Each point is reached from the start by the listed moves, each made once or not at all, plus a little noise. Say if it took an odd or an even number of moves. Then give how often each move was made.
(in the rows, 128 means zero)

Moves:
(1): [170 121]
(2): [129 163]
Start: [131 147]
Points:
[129 180] => odd (0, 1)
[170 139] => odd (1, 0)

Moves:
(1): [185 146 112 122 135 129 136 133 138]
(2): [120 164 139 126 131 126 131 122 139]
(3): [142 119 173 139 117 121 122 125 130]
(4): [128 124 120 165 142 135 111 128 130]
(5): [124 120 140 118 162 138 133 137 131]
(6): [129 129 131 127 113 199 137 120 122]
(7): [122 119 129 148 120 123 180 125 134]
(8): [123 138 130 140 119 134 127 188 132]
Start: [146 133 127 124 122 133 121 105 150]
Points:
[132 159 143 148 175 156 119 114 168] => odd (0, 1, 0, 1, 1, 0, 0, 0)
[200 166 173 188 151 143 164 174 186] => odd (1, 1, 1, 1, 1, 0, 1, 1)
[209 143 165 176 139 219 118 164 169] => even (1, 0, 1, 1, 1, 1, 0, 1)
[209 142 167 165 158 149 112 173 170] => odd (1, 0, 1, 1, 1, 0, 0, 1)
[146 146 203 141 141 131 175  99 173] => even (0, 1, 1, 0, 1, 0, 1, 0)

Moves:
(1): [181 149 106 122 139 130 129 169 149 121 119 124 122 137 125]
(2): [127 175 120 136 133 147 107 109 134 108 135 115 136 112 133]
(3): [130 133 167 139 117 123 117 119 129 146 125 137 128 129 121]
(4): [123 130 112 163 124 126 117 134 148 125 118 135 133 121 128]
(5): [139 119 129 128 151 131 134 109 138 119 114 120 132 133 126]
(6): [134 111 133 134 126 201 139 133 139 127 128 115 113 123 123]
(7): [122 154 141 119 135 120 171 141 149 137 122 133 121 114 135]
(8): [112 135 144 120 171 136 103 175 115 143 141 120 146 132 139]
(9): [128 146 141 110 113 118 108 117 188 123 159 137 133 158 139]
(10): [125 129 110 124 141 132 127 112 134 177 120 137 123 137 106]
(11): [131 117 136 152 148 122 125 125 117 139 176 128 118 108 136]
(12): [128 135 119 131 135 128 134 140 120 116 131 160 133 132 128]
(13): [131 123 129 126 123 123 130 123 132 130 141 128 173 105 130]
(14): [136 139 134 134 127 131 136 123 116 123 148 104 136 173 130]
Start: [104 116 137 111  82 131 142 154 151 151 127 145 131  95 137]
Points:
[115 159 180 186 120 206 155 128 210 157 151 134 117  40 142] => odd (0, 1, 1, 1, 1, 1, 1, 0, 0, 0, 1, 0, 0, 0)
[ 99 192 152  87 157 214 141 163 247 181 166 160 188  90 143] => odd (0, 1, 0, 0, 1, 1, 1, 1, 1, 1, 0, 1, 1, 0)
[ 84 187 160 121 120 120 142 215 219 150 178 165 164 156 166] => even (0, 0, 0, 1, 0, 0, 1, 1, 1, 0, 0, 1, 0, 1)
[112 121 135 125  80 117 119 126 247 136 146 152 190 102 148] => even (0, 0, 0, 1, 1, 0, 0, 0, 1, 0, 0, 0, 1, 0)
[177 163 135 112 144 193 193 172 249 180 193 153 107 159 133] => odd (1, 0, 0, 0, 1, 1, 1, 0, 1, 1, 1, 1, 0, 1)
